Rows are points. The window is the flat piece filled in between its corners: a triangle in 3 columns, a solid with four corners in 4, and so on. A path goes straight from each point to the next, and from the last back to the first. List the points from which the path goes on through the window.

Window (4 x 4):
[[-1.79 -1.83 -1.28  2.89]
 [-1.38  4.52 -1.25 -2.09]
 [-1.54  0.38  0.24  3.45]
 [ 1.62  3.07  0.09 -1.96]]
Path:
(1): [-0.94  2.96  1.03 -2.02]
(2): [-1.41  3.16 -2.36 -0.28]
(3): [-0.74  1.72 -2.29 -0.14]
(4): [-0.62 -0.57  1.14  0.52]
(5): [-2.17 -0.44  3.59  3.12]
(6): [-0.31  0.71 -1.71  2.48]
(7): [ 1.20  2.47 -0.47  0.65]
(8): [-0.91  1.19  0.49 -1.10]
(9): [-1.06  2.20  1.50 -3.60]
(10): [ 2.31  3.35 -1.12 -0.30]
(11): [ 1.81  3.59 -1.34 -0.23]
(12): [-1.07  0.71  0.79 -1.60]
Through the window after points: 1, 7, 9, 11

Window, 8 rows:
[[ 2.75  1.03 -1.73  1.96  0.90  1.92 -0.03  0.92]
 [-1.46 -0.72  0.53  0.09  1.05  1.64  1.45  1.52]
 [ 4.96  3.04 -0.51  1.23  1.58 -0.66  2.75  0.65]
 [ 1.49 -2.72  1.31 -2.81  0.52  3.36 -1.90 -1.58]
 [ 0.57  0.19  3.71  1.80 -0.28 -0.09 -1.81 -0.10]
 [-3.48 -0.43  0.65  0.09 -4.12 -1.27  2.21  2.24]
 [ 2.12  0.24  1.33  3.17  0.64  2.39  0.06 -3.92]
 [-3.71  2.03 -0.12  0.06 -1.75  1.20  0.79 -0.01]]
Path:
(1): [ 4.56  2.14 -0.18  0.44  0.67  3.39  4.34  0.02]
(2): [-0.30 -0.56  0.77  1.30  0.79 -2.90 -4.43  0.37]
(3): [ 2.66 -3.10  1.33 -1.25  1.02 -3.67 -1.69 -0.76]
(4): [-0.97  0.31  1.70  1.56 -0.91  2.52 -0.17 -0.26]
(5): [1.82 1.37 1.57 0.19 0.23 4.58 1.37 2.13]
(6): [-1.00  0.38 -0.17  0.58 -0.16 -0.72  1.25  0.22]
(7): [-1.08 -1.85 -0.90  0.26  0.49 -1.26  2.18  0.25]
(8): [ 0.68  3.60  0.61  1.60 -1.03  1.28  0.89  0.92]
(9): [ 0.77  0.53  7.16 -1.07 -3.64  1.68 -0.85  0.36]
(10): [-0.58  0.88 -6.54  2.41  1.45 -0.69  2.59 -0.03]
(11): [-1.98 -0.77 -0.01  1.19  0.61 -1.71 -0.25 -0.02]
(12): [-0.96  0.52  1.44 -0.10 -3.84  2.70  3.07  1.64]
(13): [ 3.18  0.13  2.37 -0.61  0.31  4.85  0.61  0.11]
(14): [ 0.50 -0.70 -0.90  0.05  0.57  0.32 -0.57 -0.31]
(15): [-2.07 -0.44 -0.36  0.91  1.09 -1.07  0.58 -0.37]
(16): [-1.34  0.81  1.55 -0.02 -1.53  2.12  1.13  0.42]
Through the window after points: 1, 5, 11, 13
